Each wall is flat, endless, passes through zero and stands at right angles to its row. A trip goes straight from one point to another. Which walls does it cross, in order?
In the rows, 128 means zero.

Walls:
(1): [164 142  95]
(2): [136 119 121]
(3): [111 124 178]
(4): [122  84 103]
(5): [110 112 129]
(6): [86 96 99]
(7): [128 119  64]
(8): [104 101 118]
(9): [162 136 129]
Trips:
[123  98 117] to [ 88 141 122] => 2, 3, 4
[138 165 108] to [161  99 214] => 7, 3, 1
[113 167 153] to [132 219 163] => 9, 1

Walls:
(1): [ 82 113 100 178 151 110 210 160 217]
(2): [197 142 133 158 121 103 150 193 162]
(3): [181 134 131 121 132 113 133 122 109]
(4): [135 158 117 117 119 108 169  75 131]
(5): [164 176 164 143 119 141 175 106 153]
(6): [ 85 138 165 143 162 173 186 150 131]
(7): [129 148 142 186 117  93  89 137 123]
(8): [123 198 142 126 180 153 110 116 142]
(9): [100 122  85 103 150 126 191 108 160]
(10): [148 175 137 159 108 150 163 109 154]
(11): [119 170  94 126  81 141 155 152 111]
Trips:
[142 117 136 131 111 114 176  86 120] to [110 145 152 101  84 144 131 152 139] => 3, 1, 2, 9, 4
[121 134 150 151 130 149 116  93 139] to [122 125 131 160  97 104 107  76 159] => 6, 1, 8
[155 133 120 145 133 170 129 136 113] to [121 184 145 155 140 107 106 162 115] => 7

Walls:
(1): [ 56  52 121  48  94 143 121 112 140 117 171 120 119 118]
(2): [ 93 105 136  78 125  86  87 130 123 112 134 131 122 124]
(3): [ 97 142 113 149 132 166 115 136 145 122 116 124 125  90]
(4): [109  98 140 142 126 109 148 125 144 118 123 108 144 143]
(5): [164 105 103 199  88 143 137 142 163  64 133 127 139 189]
(6): [142 170 110 164  84 160 180 153  76 130 133 148  92  92]
(7): [ 98 122  94 108  84  97 107 127 128 118 156 138 142 153]
(8): [132 147 122 138 145 154 165 125 158 159 122 148 132 136]
(9): [114 136 140 167 177 113 126 107  90 136 169 138 105 133]
(10): [157  85 168 144 150 100 117 154  99 112 132 140 163 142]
(11): [122 192 167 123 179 109 138 141 127 146 118 108 154  98]
Trips:
[128  82  82 189 160 146 136 145  92 156 131 156 110 107] to [132 133 163  89 153 158 115 136 159 135  49 169 134 140] => 5, 9, 6, 11, 2
[ 94 142  99 114 126 174 169 139 129 142 103 196 174  84] to [ 65 143 133 134 123 124 111 133 151 209 132 112  94  80] => 2, 9

Walls:
(1): [143 123 125 122 102 159  83 130 115 198 111  99 123 102 176 120  83 137
 124 105 138 137  78 118]
(2): [ 82 158 170 160 148 114 129 113 144 118 152 137 134 166 143  95 122 188
 148 125 114 114 141 125]
(3): [138 141 129 112  83 129 169 131 131 120 155  94 119 186 138 136 130  50
 168 128 159 157 167 167]
(4): [127 110 131  98 144 137 183 107 114 110 153 139 139  70 102 141 150 110
 103 144 160 135 123 116]
(5): [103 127  82 165 145 105  73 133 121 144 130 141 159 157 115  76 133 123
 119 103 112 129 129 127]
(6): [202 183 133 117 160 139 141 164 103 139 129 165 107 165  85 115 141 126
 147 124 186 123  74  98]
(7): [166 105 136 111 172 134 131 138  74 113  46 151  97 148 141 145 157 107
 123 157  91 123 158 167]
(8): [166 190 142 110 138 135 154 127 161 172 138 114 180 140  93 135  90 147
 178  98 163  80 171 113]
Trips:
[ 86 149 138 140 113 171 170 145 139 161 125 101 147  96 124 189 137 136
 152 132 114 191 117  92] to [156 151 109 104 103 148  91 119 157 104  67 147 110  93  89  89  59 133
  83 102 136 119 136 113] => 3, 6, 4, 5
[ 86 138 150 193 161 158 134 179  78 111 145 128 128 136  79 139 122 143
 136 148 116 113 145 153] to [170 142 147 165 133 157 113 214  93 118 125 178 110 165  97 112 159  90
 118 118 118 100 110 153] => 3, 2
[156 120 109 106 131 166 162 114 117 104 158 153 169  93 140 161 108  93
 129 192 147 122 164 128] to [163 163 156 153 155 126 133 173 110 128 126 135 117 110 173 130 119 159
 153 153 127 112 104 116] => 6, 3, 1, 2, 4
[109 111 192 196 141 158 110 101 145 155 154 175 168 147 124 147 134 180
 111 143 154 110 162 188] to [101  79 138 126 169 130 156 155 103 165 126 112  96 143  71  99 105  80
 120  97 141 120 154 128] => 7, 4, 3, 6, 2

Walls:
(1): [104 120  91 108  93 139 126  94 125 120 123 169 170  96  89 117 144 151
 104 128 172 125 134  91 115 106 182 113 144 109 127 136 114 131 161 108
 144 113 158 141  84 135 128 132  82 166 102 147]
(2): [ 94 130 147 129 112 145 114 148 152 111 155 142 131  97 163  96 148 115
  65  48 104 132 112 108 121  85 136  96 132 121 135 157  94 153 116 141
 124 150 151 164  89 134 133 104 123 139  90 132]
(3): [181 152 108 103 114 142 149 105 140 137  71 127  72 156 121  89 133 197
  66 129 156 144 144 158  77 152 158 117 127 140 178 150 136  82 135 130
 149  97 102 153 157 108 149 118 178 120 158 127]
(4): [123 161  94  49 139 116 116 115  99 157 178 103 148  86 153 118 138 135
 122  97 181  73 151  89 144 172 114 107 123  90 150 118 108 112  98 124
  74 118 116  92 141 157 109  96 203 163 125 142]
(5): [136 123 119 137 114 108 126 116  96 143 140 158 157 142 169 120  99 144
 136 125 126 124 133 159 112 133 122 135 133 119  89 115  89 107 132 140
 131 149 100 166 114 144 103  67 114 129 134 114]
(6): [123 102 149 128 102  95 157 111 130 160 124  78 123 103 118 136 171 100
 153 135 153 102 151 139 119 130 218 132 120 125 156 101 106 170 127 156
 166  84 137  83 132 190 110 189  80 139 106  96]
(7): [113 137 145  84 118 165 150 113  81 126 121  75  99 105 144 148 139 126
 161  70 124 162 113  40 137 114  95 109 153  98 150 139 104 197 107 139
 161 139 119 161  85 121 160 188 128 159 113 177]
Trips:
[150 120 111 145 212 150  87 122 107 106  98 145  90 132 106 166 116  88
 165 155  96 148 132 153 134 105 101  83 153 108 189 102 149 131 122 118
 114 118 139 158 109 115 122  82 145 127 132 108] to [171 116 153 130 167 163 115 178 137 125 119 168 111 124 135 132 152  87
 131 167 109 131 112 177 117 113 113 152 139  94  69 142 160  78 113 104
 138 129 131 128 136 128 156 123 102 114 141 133] => 5
[135 170  95  62 160 191 131 139 106 142 112 115 177  67 173 111  96 113
 112  99 136 165  93 156 116 126  83 128 129 113 151  86  86 121 138  56
 132  65  94 156 126 120 136 140 113 112 141  92] to [ 70 145 113 127 171 130 166  75 128 107 143 103 105 111 132 136 144 128
  92  92 126  98 106 167 119 132 110 141 149 108 107 114 152 140 154 110
 130  93 141  89 153 168  94  86  75 117 187 141] => 7, 6, 3, 2
[150 148  95 115  88 128 113 131 146 131 159 157 112 138  81 133 142 162
 115 158 169 119 136 118 132 154  90  89 106  96 181  91 117 125 148 135
 180 144 147 166  98  96 106 158 125 109 126 137] to [113 165 145  85 210 101 107 110  84 145 160 112 168 123 144 130 174  77
 141 113 132 120 124 111 134  80  68 175 132 111  86 167 134 139 182 168
  71 101 154 132 116 132 120 149 102 115  92 171] => 3, 2
[147 148  87 190  86 116 144 140 196 100 113 164 193 149  99 103 124 103
  25 119 191 126 107 143  63 132 109 151 159 141 127 124 166 149  63 131
 139 159 178 159 138 114 161 128 107 129  85 124] to [168 116 112 155 129 106 157 159 102 153 130 116 114 165 145 101  91 143
  97 136 115 109  74 129 125 124 146 158  95 156 124 128  96 103 116  88
 161 101 137 152 102 218 113 110 139 141 157 148] => 5, 6, 1, 2

Walls:
(1): [195 118 107  83 133  89 132 149 142 145 144 123 178  92  92 150 166 119
 123 140  85 113  92 104 141 158 150 168 169 133  89 163 141 104 122  70
 132  96 125  71 148 104  84 159 120  91 133 118]
(2): [112 118 150 163 152 125 109 103  98 157 181  87 160 116 109 122  58 120
 129  70 117 114 195  69 172 167 118 181 184 161 101 117  91 121 113 142
 137 138 112 157 153 111 174 112 174 105 142 124]
(3): [126 112 134 165 157 148 128 105 123 134 128 159 110 103 106 139 138  83
 141  72 143 124 167 165 168  99 115 130  86 107 145 159 119 143 119 110
 100 141 163 105 122 158 110 134 125 148 124 139]
(4): [130 137 168 157 135 107 135 144 115 164 143 171 153 140 117 134 145  70
 120 157 105 104 147  85 168  82 101 113 131 155 151 138 100 116 141  97
 134  94 156 197 117  91 158 128 108 145 139 116]
(5): [133 108  75 107 105 128  79  77 116 169 148 152 102 173 114  96 148 120
 159  96 140 132 167 125 133 152 137  94 138 155 148 148 202 191 134 140
 103 145 112 158 107 127 117 142  73 122 110 180]
(6): [124 100 133  66  94 151 133 155 120 116 190 106 112 127 161 222 121 160
 122 159 115 179 139 120 130 119 147 158 130 154 180  92 176 119 114 119
 130 111 130 146 108 141 156 151 107 115 193 164]
(7): [111 154 143 147 134 128 160 139 155 187 130  94  64 112  53 128 110  99
  85 180 101 146 135  58  85  82 136 143 149 116 129 136 131 115 135 147
 125 143 169 152 136 118 138 152 126 137 132 103]
(8): [150  87 106  81 136 169 149 142  87 103 121 117 171 124 108 111 182 158
  97  54 117  84 184 124  92 161 172 103 121 161 117 135  79 106 119 100
 107 131 121 142 107 157 173 137 112  76 114 171]
Trips:
[134 135  65 139  90 181 100 115 115 122 123 138 123 164  92 131 147 112
 121  63  95 116 141 168 148  58 110 109  92 126 123 145 112 111 131 132
 103 136  71 114 127 130 178 162 115 157 179 101] to [167 114 123 111 146  98  79 156 179 103 105 142 124 126 123 156 171 116
 150 132 118 130 149 181 134 123 101 155  92 109 118 110 108 121 126 187
 159 155 161 130 161  62 147 123 146 126 105 157] => 4, 5, 8, 1
[151 154 157 106 147 181 154 145 162 137 118 138 104  84 106 111 165 166
 126 102  92 158 117 134  98 118 132  96 142 138 173  90 150 112 100 123
 105 112 126 139 108 127 167  94 112 181 109 130] to [ 56  93 152  84 142  83 135 122 143 148 121  95 133 171 131 149 177 163
 128 128  66 110 129 195 135 128 119 125 112 112 130 119 148 165 142 218
 162 166 107 173 127 105 160 112 190 113 136 144] => 4, 5, 7, 2, 8
[171 111  91 153  99  96 117 115 105 110 109 119  98 115 202 156 104 109
 115 116 146 160  98 129 127  86 133 134 216 108 141 166 166 123 155  79
 120 176 106 109 126 134 118 140 118  45 143 125] to [160 157 117 127 117  76 147 109 140 129 134 115 130  80 125 142 118 170
 173 115 135 124 151 113 195 156 121  88 168  78 132  85 136  79  57 133
 156 103 109 118 124 134 103  92 174 137 152 118] => 2, 5

Walls:
(1): [120 120 108 131 130 143 149 131 132 151 137 140 128 121 142 106 119 136
 138 127 123 167 108 113  98 125 106 120 114 125 128 144  99 124  95 167
  94  63  92 138 143 117 117  74 139 124 118 156]
(2): [101 107 138  77 184 106 126 142  87 109 155 148 142 154  94 152 167 101
 119 124 135  79 146  41  99 125 137 113 127 135 131  87 171 123 112 153
  79  74  92 137 143 122 122 133 109 136 135  99]
(3): [124  88 117  99 144  86 137 194 103 118 170 131 127 164  83 173 127 125
 134 127 187  87 134 149 104 174 191 119 102 156 153 105 122  95 142 148
  83 137 135 143 136  89  79 169 104 137  89 109]
(4): [123 100 124 108 139 152 139 117 133 110 129  88 115 123 102 148 143  98
 101 179 124 104 125 121 144 177 119 121 138 178 124 151  81 100 132 162
 131 167 153 172 198 126 133 101 106 119 104  79]
(5): [156 137  57 121 156  86 118  78 160 192 127  86 114 167 139  91 132 127
 143 116 128 121 113  88 130 136 156 121 125 123  84 119 140 126 111  98
 124 138 153 165 123 137 168 139 104 128 111 128]
(6): [109 126 165 115 117 127  96 121 127 110 109  89 154  81 162 122 128 138
  93 123 104 125 148 127 114 137 118 109 170 134 143 120 112 125 156 186
 117  94 144 150  88 100 159 146  83 111  91 140]
(7): [117  94  83 158 155  66 109 104 112 200 100 178 122 104 137 173 125  88
 102 119  82 107 145 144 143 115 128 142 102 148 125 113 132 138 115  88
 130 121 124 125 107 167 122 167  97 153 163 124]
(8): [ 93 109 121  86 143  86 143 129  95  93 111 130 125 144 126 124  97 136
 153  81 161 126 154 109 136 140 171 152  99 137 124 163 126 147 124  76
 122  85 152 125 153 151 112 102 139 108 152 167]
(9): [ 74 125 132 107  81  97 143  81 160 143 103 170 136 160 129 107 117 158
 160 108 120 115 117 141  94 140 184 161 168 152 108 117 136 123 167 106
 110 105  91 109 160 163 105 137 117 168 104 116]
Trips:
[159 137 159 154 171 146 133 153 135 185 137 129  99  92 107 153 137 163
 125 127 178 157 193 121 154 138 137 165 100 108 105 124 107 138 169  85
 122 145 183  99 160 138 142 141 115 133 134 180] to [101  96 130  78 128 173 127 143 153 117  64 128 110 108 117 119 195 142
 126 134 128 143 137 145  91 136  85 130 106 220 128 133 101 130 122  95
 192 161 168 141 167 106 117 168 141  83 112 132] => 4, 5, 7, 3, 6
[132  79  89 122 102 142  73 141 120  99 122 124 111 178 148 145  87  92
 107 123 114 173 138 174  82 155 152 129  93 163 138 121  95 116 153 149
 166  93 141 127 175  99 102 136 136 182 150 123] to [134 101 103  99 171 146 126 140  35  70 179  93 122  73 126 117 142 132
 118  85 115  92 139  84  59 117 141 129 160 126 141 108 125  82 126 138
 138 115  79 115 151 158 116 129 100  91 110 134] => 6, 2, 7, 9
